Every row gives one point. Any point is a mix of the corners, with weights that add up to 1. It lies inside the corners' shape when no weight is negative. Say inside or outside, and name the corners with a negative weight.

Corners:
(1): [ 41 -47  75]
(2): [  6  89 -48]
(3): [-36 -72  57]
(4): [ -5  -9 -54]
Points:
[-15 -31  -5] => inside
[-22  20 -30] => outside (1)
[  5  62 -37] => inside
[-12 -46   4] => outside (2)
[  7 -66  51] => outside (2)
[ 7 22 19] => outside (4)
[ 27 -74  79] => outside (2)

Corners:
(1): [16 25 22  7  6  8 -6  9]
(2): [  7  20   9 -38 -17  -6 -11  -8]
(3): [ 23  -8  24 -51  -8  11  95  -6]
(4): [ 11  21 -24 -17  11 -28 -11  18]
(5): [ 21  18   1  17 -18 -13  -5   7]
(6): [ 14  23 -15  24  -1  14   3 -17]
(7): [  7   0  -1  10  -4  -7  -3 -14]
(8): [-53  -9  -3  18   1 -39  30  35]
(9): [  6 -18  12  -9 -26  12   2  53]
Points:
[ 29  12  -3 -10 -14   3  13  -3] => outside (1, 8)
[  7   7   8 -14  -7   0  10   3] => outside (5)
[ -5  -1   7 -28 -18 -19  25  32] => outside (1, 6, 7)
[  0   6  -2  -3  -4 -13   3   7] => inside
[  4  12  -4  -8  -1 -13   0  10] => inside
[ 31  41  10   8   8   9 -27 -17] => outside (3, 8, 9)

Corners:
(1): [ 54  23 -41 -41  23 -31   6 -16   5  49   2 -18]
(2): [-20 -21  10 -25  19  14  18 -39 -21  -4  13 -43]
(3): [-35   2 -12 -24   8  -3 -95   9  35  55  17  49]
(4): [-26 -30   9 -33 -37  27  -5  30   9 -25 -37  23]
(5): [ -1  35  -4  -4 -37  18  24 -18 -11   0  -5  36]
(6): [ 36 -24 -17  20   3 -23  16  -5 -33  12  19  16]
(7): [ 62  -8  30 -20   6   3  31  10 -20 -20  41  11]
(8): [-12 -59 -44 -16  -2  18  26 -65  32  21 -18  16]
(9): [ 39 -19   2  21   5  64 -18 -61 -59  21  29 -15]
(10): [ 11   8  67  -7 -19 -22 -59  39  12 -29   7  37]
(11): [-31  18   3   3  21   6   4   0  23   0 -13 -31]
(12): [-10  -5  53   4  25   1  -6  54 -28  26 -30  -9]
(13): [-34 -10  20  17 -13  20 -24   3   3  27  29 -31]
Points:
[-20 -12  -3  -5   2  20  -5 -13  -7  23  -4 -14] => outside (7, 10)
[ 19  17   2  -6  19  -3  11   0 -22  22   2  -4] => outside (4, 8, 10, 13)
[ -8 -17  13  -5   0  14  -7   0  -7   8  -2   7] => outside (1)
[ -6   1   9 -13  -4  15 -17  -4   2  12  -1   8] => outside (6)
[-22 -10  -5 -21  10   7  14  -4  20  19 -13 -13] => outside (6, 9, 10)
[  1  -2  10 -17   4  -2   2  10   6   0  -9   7] => outside (9, 13)
[  2 -23  -8 -33   6  22 -17 -14  -1  30   6  -6] => outside (5, 6, 10, 11)

Corners:
(1): [-28  -2 -30 -41  -9  21  61  34  25  54  26  -4 -19  42 -75 -34 -43  -9
   9  26]
(2): [-49   7  16  21  18   0 -27  15  11 -68 -36  -8 -72  34   4  43 -19  36
   4  78]
(3): [ -1  17  34   3  45 -12  41 -25  21  -4 -52   4 -29 -33 -18 -29 -18   2
  49  15]
(4): [ 20   8 -32  48  -2 -23 -15 -23  35  -6  17 -27 -23  32 -32 -22  37   9
 -10 -14]
(5): [-40 -59 -17  41  -9 -38  -1 -44  -9  -9  28  38   5  -9  48  51   2  50
 -18  52]
(6): [-51  -6 -28 -45 -23  24  -5  39   7 -24  51  16 -10 -32 -50 -12 -48  22
 -50  37]
(7): [-15  25  60 -14  35 -59  10 -37 -22  30  -9  14  37 -67 -55  35 -37 -24
  35 -44]
(8): [-23  63   9 -30  25  17 -18 -19 -41 -16 -22  26  -9  23  20  11 -43  46
 -27  36]
(9): [ 57  56 -33  34 -23  47  22 -19  29  31 -53 -19   7 -51 -51  17 -23 -36
 -47 -95]
(10): [-38 -24  29   0 -28   7  57 -30  12  21  59 -17  18  22 -42 -31 -47  23
 -15 -28]
(11): [ 25  33 -28  20  29  19 -32  -5 -27  55  19  42  18  17  45   8  23  -8
  15 -44]
(12): [ 17  -2  33 -15 -19 -37  -6  34  -8  50 -29 -33 -19 -29 -41  11  19  10
  19  15]
(13): [ 41 -26 -39   6 -13 -20  38  30 -16 -18 -32  -5 -53  33  51  50  50  13
 -82 -32]
(14): [ 32   4 -43   0  38  47  22 -13 -10  25 -28  41   4 -50  -5  70  22  11
 -49 -60]
(15): [-31 -22   5 -25  18 -27 -14 -75 -44 -31  43  -5 -31 -25  48  60 -42   8
 -54 -25]
(16): [ -2  36 -26  -5  40  20   4  28  37   4  -7 -14  35 -36  -6  73   3 -22
  31   5]
(17): [ 42  38  22  -9  11 -14 -17  26 -12 -16 -59  17  38 -61 -51 -20 -50  28
  64  -9]
(18): [-44  12   4 -20  -4  19  37 -54 -51 -34  27  42  30  25  25  41 -21  16
  33  -3]
(19): [  2 -25  17  59  42 -15  -8 -10  -4 -23   8  32   1 -39  10  38  17  15
   0  69]
(20): [ 32  55   9  41  -8 -21  26 -23   3  12   4  17 -36   7  52  56   4  37
  -6 -22]
(21): [ 23 -38  13  -7   1  10  -3 -22  19 -26   6  40 -65  49  10  26  19   9
 -53  54]
Points:
[-14   9   7  -5  12   1  21 -27 -12 -11  -1  16  -2  -5   3  20 -16  10
  12   1] => inside
[-23  12 -29 -17   0   4  17   2 -10  15  19  -1 -10  41   8  15 -17  28
   2  10] => outside (3, 6, 7, 9, 19, 21)
[-6  1 -9 11  8  8  4 -3  1 -7 -2 15 -4  5 -4 15  0 17 -4 23] => outside (7, 15, 20)
[  3  13   2   5   9   2   4 -13   0   6  -5  12  -4 -16 -12  21 -13   9
  -2  -2] => outside (13)
[  0   9   0   4   4  -9   9 -23  -9  -4  10   9 -20  -4  18  35 -11  16
 -20  -9] => inside
[ 20  21 -10  -5   6  -1   6  14  10  22 -23 -14 -29  -8 -14  29  10  -6
 -25 -17] => outside (5, 10, 17, 18, 19)
[ -3  -5   6  -2  10  -9  17  -7  -2   1   4   9 -20  -5 -14   2  -7  10
  -3  -4] => outside (5, 8, 9, 16)
[ -9   4  -4  -9   6   2   8  -8  -3   2  -6   4  -6  -6 -13  20 -14   7
  -5  -4] => outside (19, 20)
[ 11   1 -14  10  -7   2  19  -5   9  32  18  12   2  -5 -17  21   6   7
 -33 -19] => outside (2, 3, 15, 17, 18)

Corners:
(1): [-14  11   6  -6 -23  41 -12 -35  38  40  -9  19  15 -20  16   0  17  43
 -11   7]
(2): [ -1  10 -17  33 -20  36 -12  -5  10  18 -31  17  20  26  20 -85   1  42
 -42 -17]
(3): [-29   5 -31 -11 -24 -73  33  35 -16  45  54 -25 -94  15  54  10  12  34
  36   7]
(4): [  4  46  -7 -13  10  21   7  38 -19 -46  30 -36   4  23 -19  95 -37 -37
  77 -14]
(5): [ 22  11  -2 -16  19   1 -23  40  25  14 -17 -29  -3  30  15  -8  29   6
  -4 -29]
(6): [-14 -20  19  11  27 -20 -53  17  30  14 -13  11 -40  -8 -24 -20  31  31
   1 -12]
(7): [-19  12 -27  14 -12 -12 -48   4   5   6  13 -12  23  -2  36  -1  21  45
  16 -11]
(8): [-15 -10 -56  37  12  15 -49 -26  23  29 -29   5 -12   3   1  -8  15 -25
 -43 -19]
(9): [ 29  46 -26  -5  12 -51 -36 -19  50  16 -19  -9  -3 -22  38 -40  13   6
 -37  27]
(10): [ -3  37  -3  -2 -16 -34   5 -21 -41  16  89 -23 -14  17  32   9  42 -10
   7  -2]
(11): [ 24 -15 -51  18  42   8 -32 -29   7  30  -7  11 -14 -60  11 -31 -24  39
 -38  -6]
(12): [ 13 -16  33 -33 -21 -27 -17   0  15 -64  21 -34  23  25  15  40 -65 -10
  44   0]
(13): [-18   5 -27  19  50  21 -26 -24   5  34 -50  17  19 -22 -10 -20  25  32
 -35  22]
(14): [ 13   4   4  17  19  23 -38   9 -11  19 -11 -31  27   5 -37  -8 -16  30
 -51  30]
(15): [ 19   2  -6  -1  10  12 -57 -10  -7  71 -29  53   6 -19  22 -37 -16  45
 -36  28]
(16): [  8  23  66  13 -31 -47  10   2 -64 -20  18 -63  -5   4 -22  69 -10 -82
  85 -21]
(17): [-50  60  26 -19  -1 -78 -10  59 -43 -17  56 -32 -69  -6  58  25  30  11
  -3 -35]
(18): [-18 -22  15 -15 -38 -42  58  85 -24  23  64  22 -12  -2  65   1 -14 -35
  29   6]
(19): [ 21  14  -6  21  -4 -27   8   9  19  51 -20 -14  26  25   0 -23 -13  -4
 -22 -40]
(20): [-26   2  39 -72 -12  -1 -14  14  23 -29  41 -30  31  -7 -29  57 -25 -68
  85  -8]
(21): [-48  17  39  -2  41  17 -17  17 -16 -19  22 -24  18 -11  18  43 -33 -70
  74 -11]
Points:
[ 10 -13  17  -3   1 -18 -18  12  -4   2  16 -12  -9   0   5  -3 -20 -20
  18   0] => outside (1, 4, 7, 13, 17, 19)
[ -7  15  -1   3   6  -8 -16  12  -4   9   8 -12  -9   1   5  13   4  -4
  15  -9] => outside (12)
[ -8  10   2  -1   4 -15 -15  13  -4   5  11 -13  -3   2   9   7  -2  -9
  11  -7] => outside (1)
[ -9  13   4  -2   0  -6 -10   6   1   2  14 -17  -1   1   9  11   0  -4
  14  -8] => outside (15)
[ -4  14   0  -7   0 -10 -13   5  -1   8  12 -13   2  -4  16   7  -8  -2
   7  -3] => outside (6)
